Each row is a point. Each copy is the shape, with its points in the same order, stretched, turned, moved and blurred by noise. Some copies are also mirrored. Which?

Shape (7 x 3)
[[ -1 -17  10]
 [ 43   9  41]
 [ 46   3 -17]
 [ 31 -64  -7]
 [-35  20   6]
 [  6  26  -3]
 [-62   7   2]]
Copy 1 (7 x 3)
[[  1  -3  22]
 [ 73 -18   7]
 [ 27  23 -10]
 [  7  52  71]
 [-23 -38 -22]
 [  7 -14 -31]
 [-52 -45 -12]]
Copy 1 is: mirrored
Copy 2 (7 x 3)
[[ 23   5   2]
 [ 20 -40  50]
 [ 32 -50  -6]
 [ 95  16 -33]
 [-32   1  16]
 [-17 -30  14]
 [-35  32  -1]]
Copy 2 is: mirrored
Copy 3 (7 x 3)
[[  5 -27 -14]
 [ 57 -50   6]
 [ 20 -23  49]
 [-27 -73  16]
 [ 12  23 -28]
 [ 29  12  15]
 [-10  30 -51]]
Copy 3 is: mirrored
Copy 4 (7 x 3)
[[ 13 -20  14]
 [ 51 -22 -29]
 [ -3 -31 -31]
 [  4 -70  16]
 [  2  19  13]
 [  2   9 -15]
 [ -4  28  38]]
Copy 4 is: only turned

Shape (11 x 6)
[[ 29 -30   6 -22 -22 -17]
 [-31  61  22   9  42 -17]
 [ 64 -20  16  -6 -21  68]
 [ 29 -45   4 -14 -23  31]
 [-23  16  43  18  10 -60]
 [-69  19 -15  30  24 -25]
 [ 39  10 -24 -23 -23  -8]
 [ 57 -27 -36 -14  47   7]
 [ -9  -3 -38  68   5 -39]
 [ -7  21 -20  39  36 -35]
 [-27  22  -3  42  28 -22]]
Copy 1 (11 x 6)
[[-15 -42  -2  14  35  -2]
 [-14  31 -31 -41 -72  -7]
 [-18 -73  44  18  16 -50]
 [  3 -56  16   6  41 -31]
 [-41   1 -30 -49 -19  24]
 [ 37  40 -38 -50 -25  -6]
 [  4 -11   9  44   5   6]
 [-30  37   4  44  12 -67]
 [  7  64  15 -13   9   8]
 [-18  66  -6 -19 -25  -9]
 [ -3  45 -12 -38 -27 -11]]
Copy 1 is: only turned
Copy 2 (11 x 6)
[[-59  23  18   5 -33 -22]
 [ 16  30  65 -21  79  45]
 [-12  75 -16  71 -26 -63]
 [-31  40   4  16 -39 -47]
 [-20  11  75 -17  13  58]
 [ 45 -22  48 -72  54  44]
 [-41  12  -2   9  13 -15]
 [-45  17  39  19  14 -93]
 [ 31 -82  45 -30  29  15]
 [ 19 -36  57 -20  55  13]
 [ 33 -22  58 -34  42  27]]
Copy 2 is: only turned
Copy 3 (11 x 6)
[[-33 -54 -19  22  -3 -14]
 [ 35  79  -7  -9  49   4]
 [-33 -56  90  60   1 -43]
 [-32 -67  31  43 -25   1]
 [  9  43 -70   9  27 -12]
 [ 56  73 -29 -20 -32  42]
 [ -7 -45  10 -23   3 -38]
 [-95  -7  32  -4 -20   2]
 [  8  66 -26 -39 -71 -34]
 [-10  75 -22 -37 -29 -14]
 [ 22  80 -13 -14 -15  -2]]
Copy 3 is: mirrored
Copy 4 (11 x 6)
[[-32 -26 -11 -13  -4  13]
 [ 39  23  37  27 -24   8]
 [ 10 -47 -43 -55 -49 -21]
 [-13 -29 -40 -49 -13   5]
 [ 13  10  17  49  30  32]
 [ 25  43  22 -11  28  18]
 [-35  -5 -28  -7 -24 -20]
 [ -5 -36  62 -25 -27 -46]
 [  3  20  15   0  49 -32]
 [ 22  20  42  16  20 -19]
 [ 34  18  27   4  25  -9]]
Copy 4 is: only turned

Shape (11 x 8)
[[ 25 -17  19  24  18 -11   5 -12]
 [ 19 -16  15  -8   4  21  18 -19]
 [ -9   4 -39  19 -10 -34  12 -26]
 [-28 -30   3  29   7 -10  24  -3]
 [-12   8  12  28  14  20  12   7]
 [ 15 -29   1  35  20  30  -4 -10]
 [-61   7  20  33 -29  -8 -15  -2]
 [  7   6  13  20 -27  18   5  79]
 [-16  -1  15  14 -58  28   1  51]
 [ 18   0 -27 -88   3  13  -9  -7]
 [  9  13  16  31 -24  28  27  47]]
Copy 1 (11 x 8)
[[ -4   4 -30   0   0  20 -32 -42]
 [ -8  -8  -3 -14  16   0   2 -48]
 [ 21 -37  -3  48 -54  56 -37  -4]
 [ 11   8 -42  50   6  66  -5 -19]
 [ 17  26  -4  12  33  17 -25  15]
 [ -5  53  19  12   7  28 -22 -51]
 [-13   5 -21  25 -17  54  -4  73]
 [ 28  95 -48 -26   6 -33  -1  33]
 [ 12  74 -29 -33  -9  -2  16  34]
 [-30 -58  32   8 -29 -64  63 -13]
 [ 38  70 -30 -33  30  -6 -27  12]]
Copy 1 is: only turned
Copy 2 (11 x 8)
[[-15  -1  34  -7  10  -3 -12   1]
 [  2 -17   4   1  17  14   0  -4]
 [-24  26   1  49  22  -6   5  14]
 [  1   0  28  32  -3 -16  25   0]
 [ 16   9  36   9   9 -18 -20  -6]
 [  9 -12  47   9  14   5 -20  15]
 [-10 -20  17  44 -55 -55   3 -13]
 [ 19  48  37  -1 -53   3 -39 -18]
 [ 11  13  18  24 -74  -2 -27 -29]
 [ 20  -8 -80  -7  32  38  46  43]
 [ 18  38  48   2 -26   4 -54 -35]]
Copy 2 is: mirrored
Copy 3 (11 x 8)
[[-29  -6 -45 -31 -23  30 -25  11]
 [-12  -2 -25 -28  -6   1   8  26]
 [ 23 -28  -7 -28  25  36 -22  16]
 [ 23  19 -10 -21 -15  57 -11  42]
 [  7  23 -11 -27 -10  11  -3  -3]
 [-14 -11 -25 -44 -44  21  -8  -4]
 [ 56  32  -4  28   8  11   3  14]
 [-26  22   9   7   9   3  50 -39]
 [ 15  19  14  21  18  -9  72 -17]
 [-36 -27  22  11  36 -53  10  43]
 [ -3  21  -4 -25   8   4  48 -32]]
Copy 3 is: only turned
Copy 4 (11 x 8)
[[ -1   2 -36  44  25  32  31  19]
 [-38  -6  10  35   4  32  14   5]
 [ 31  -7  -3   4  -1 -37  33  70]
 [ 47 -45  -3  12  13  14  13  31]
 [ 33   9  16  37   0  23  -8   7]
 [  9   6  -9  23   0  70  19  15]
 [ 46 -15 -12  -3   7 -21 -68  42]
 [ 29 -13 -10   2 -29 -15 -49 -65]
 [  8 -30  -7 -18 -51 -21 -79 -33]
 [-65  45  54 -60   8 -20   9 -20]
 [ 23 -17   6  39 -39  -7 -33 -25]]
Copy 4 is: only turned
